Each row of a before or after table is a point. The points were changed in one or more steps. Then noise was added and the rows were shuffled. The steps act on columns, c1 being the first. Write out the steps. A step turns or swaps two columns, mirrors them in a line or flattens them onto one, adds a multiple of one to another, or multiplies or shifts one. Angles are multiples of 10 degrees, from the lower column toward the higher: turns from -170 to 170, lines from 10 to 170 but not 90. Use the fewest steps. Two steps may share a column if one is a turn and the other turns, adds or multiplies; they go together, in the order done. Otherwise the lowest column goes first.

Before, 12 rows:
[[-0.20 -0.09]
 [-0.04  0.03]
 [ 1.02 -0.38]
 [ 0.55  0.24]
 [-0.18 -0.15]
 [-0.50 -0.23]
 [ 0.32  0.18]
 [-0.58  0.41]
 [-0.11 -0.46]
 [-0.84  0.27]
 [ 0.08 -0.21]
 [ 0.26  0.35]]
After, 12 rows:
[[ 0.07  0.23]
 [ 0.74  0.48]
 [-0.07 -0.37]
 [-0.96 -0.55]
 [ 0.07  0.03]
 [-0.01  0.23]
 [ 0.71  0.21]
 [-0.16 -0.60]
 [ 0.15  0.54]
 [-0.27  0.40]
 [-0.19  0.07]
 [ 0.10 -0.43]]
Steps: turn c1 and c2 by -130 degrees

Before (11 x 4):
[[ 0.79  0.61 -0.14 -0.26]
 [ 0.77 -0.11 -0.09 -0.09]
 [-0.11 -0.53  1.40 -0.32]
 [-0.08 -0.37  0.08 -0.28]
 [ 0.32 -0.18 -0.05 -0.05]
 [ 0.58  0.36 -0.13 -0.42]
 [ 0.71 -0.36 -0.09 -0.16]
 [ 0.33 -0.21  0.08 -0.32]
 [-0.22  0.30 -0.02 -0.25]
 [ 0.39 -0.38  0.38 -0.01]
 [ 0.45 -0.08  0.35 -0.58]]
After, 11 rows:
[[-0.01 -0.08 -0.22 -0.40]
 [ 0.08  0.47 -0.09  0.02]
 [ 0.34  0.45  0.45 -0.38]
 [-0.08  0.15  0.76  0.00]
 [-0.05  0.17  0.31  0.07]
 [ 0.39  0.29  0.38  0.23]
 [ 1.41  0.61 -0.11  0.08]
 [-0.08  0.38  0.72  0.12]
 [ 0.07  0.37  0.35 -0.09]
 [-0.14 -0.31  0.76 -0.59]
 [-0.13  0.01  0.56 -0.56]]
Steps: swap c1 and c3; mirror c2 and c4 in the line at 110 degrees

Before, 14 rows:
[[ 0.16 -0.08  0.25  0.12 -0.15  0.01 -0.24  0.12]
 [ 0.06 -0.11  0.26 -0.66 -0.58  0.02 -0.27 -0.06]
 [-0.23  0.11  0.36  0.14  0.19  0.08 -0.24 -0.13]
 [-0.04  0.55 -0.37 -0.02  0.06 -0.66  0.11 -0.37]
 [-0.29  0.41  0.60  0.03  0.01 -0.02  0.23  0.08]
 [-0.03 -0.02 -0.14  0.19 -0.29 -0.07  0.26 -0.34]
 [ 0.30 -0.27 -0.89 -0.34  0.18 -0.13  0.19 -0.59]
 [-0.16 -0.17 -0.42  0.21 -0.58  0.06 -0.71  0.00]
 [ 0.28  0.04  0.22  0.17 -0.98 -0.84  0.07  0.39]
 [ 0.42 -0.03  0.10  0.47  0.43  0.53 -0.56 -0.97]
 [-0.54  0.06 -0.08  0.21  0.14 -0.05 -0.29  0.18]
 [-0.48  0.28  0.35 -0.53  0.14  0.09 -0.01 -0.09]
 [-0.57 -0.46  0.63  0.10  0.10 -0.10 -0.04  0.09]
 [ 0.18  0.11  0.08 -0.03 -0.19  0.20 -0.11  0.24]]
After (14 x 8):
[[-1.70 -0.60  0.63  0.10  0.10 -0.10 -0.04  0.09]
 [ 0.49 -0.10  0.26  0.12 -0.15  0.01 -0.23  0.12]
 [-1.45  0.37  0.36 -0.53  0.13  0.10 -0.02 -0.09]
 [-0.47 -0.22 -0.41  0.21 -0.60  0.06 -0.73  0.01]
 [ 0.84  0.05  0.23  0.16 -0.98 -0.84  0.08  0.39]
 [ 0.54  0.15  0.09 -0.04 -0.18  0.20 -0.11  0.24]
 [-1.61  0.07 -0.09  0.21  0.14 -0.03 -0.29  0.19]
 [-0.09 -0.01 -0.15  0.20 -0.28 -0.07  0.27 -0.34]
 [-0.68  0.14  0.36  0.13  0.18  0.08 -0.24 -0.13]
 [ 0.18 -0.14  0.26 -0.65 -0.57  0.01 -0.27 -0.06]
 [-0.12  0.71 -0.38 -0.02  0.07 -0.67  0.10 -0.38]
 [-0.87  0.53  0.59  0.01  0.01 -0.02  0.23  0.07]
 [ 0.91 -0.35 -0.88 -0.33  0.19 -0.12  0.18 -0.59]
 [ 1.26 -0.05  0.11  0.47  0.43  0.53 -0.56 -0.97]]
Steps: multiply c1 by 3; multiply c2 by 1.3

Before (12 x 9):
[[-0.06  0.26  0.11 -0.23 -0.43 -0.03  0.10 -0.15  0.20]
 [-0.19 -0.76  0.35  0.48  0.59 -0.59 -0.60  0.71  0.74]
 [-0.58  0.72 -0.12 -0.48  0.51  0.44  0.08 -0.34  0.30]
 [ 0.11  0.25  0.02  0.47 -0.35  0.18  0.37  0.20  0.18]
 [-0.72 -0.22 -0.17 -0.53  0.08  0.51 -0.34 -0.46  0.62]
 [ 0.32 -0.42 -0.03  0.48  0.26 -0.35  0.13 -0.01 -0.15]
 [-0.21 -0.15 -0.42  0.57 -0.27 -0.36  0.52  0.20 -0.05]
 [-0.70  0.36 -0.12 -0.48  0.11  0.56 -0.81 -0.11  0.08]
 [-0.68 -0.33  0.07 -0.58  0.17  0.32  0.14  0.08  0.11]
 [ 0.20 -0.58 -0.71 -0.44 -0.38 -0.45 -0.17  0.56  0.31]
 [-0.15  0.39 -0.17 -0.21  0.06  0.76  0.19 -0.03 -0.03]
 [-0.40 -0.84 -0.09 -0.10  0.66  0.04 -0.67  0.26  0.92]]
After, 12 rows:
[[-0.24 -0.49 -0.41  0.08 -0.42  0.13 -0.15  0.57 -0.04]
 [-0.53 -0.08 -0.09  0.04  0.58 -0.37  0.74 -0.57  0.27]
 [-0.71  0.36 -0.15  0.15  0.53  0.12 -0.21 -0.74  0.61]
 [ 0.13 -0.36  0.01  0.04  0.01  0.41  0.29  0.51  0.18]
 [ 0.35 -0.18 -0.05  0.21 -0.24 -0.39 -0.37  0.37 -0.11]
 [ 0.22  0.16 -0.70 -0.71 -0.54  0.26 -0.58 -0.11  0.30]
 [-0.42  0.67 -0.07 -0.28  0.24 -0.56 -0.88 -0.01  0.92]
 [-0.67 -0.17  0.09 -0.38  0.36 -0.03 -0.32 -0.47  0.11]
 [-0.23  0.65  0.32 -0.43 -0.35 -0.78 -0.75  0.75  0.73]
 [-0.71  0.83 -0.08 -0.12  0.59  0.11  0.32 -0.49  0.03]
 [-0.06 -0.12  0.06  0.02 -0.16  0.39  0.28 -0.25  0.21]
 [-0.19 -0.25 -0.12 -0.07  0.72  0.19  0.41 -0.22 -0.06]]
Steps: turn c2 and c7 by 90 degrees; turn c4 and c8 by 60 degrees; turn c5 and c6 by -70 degrees
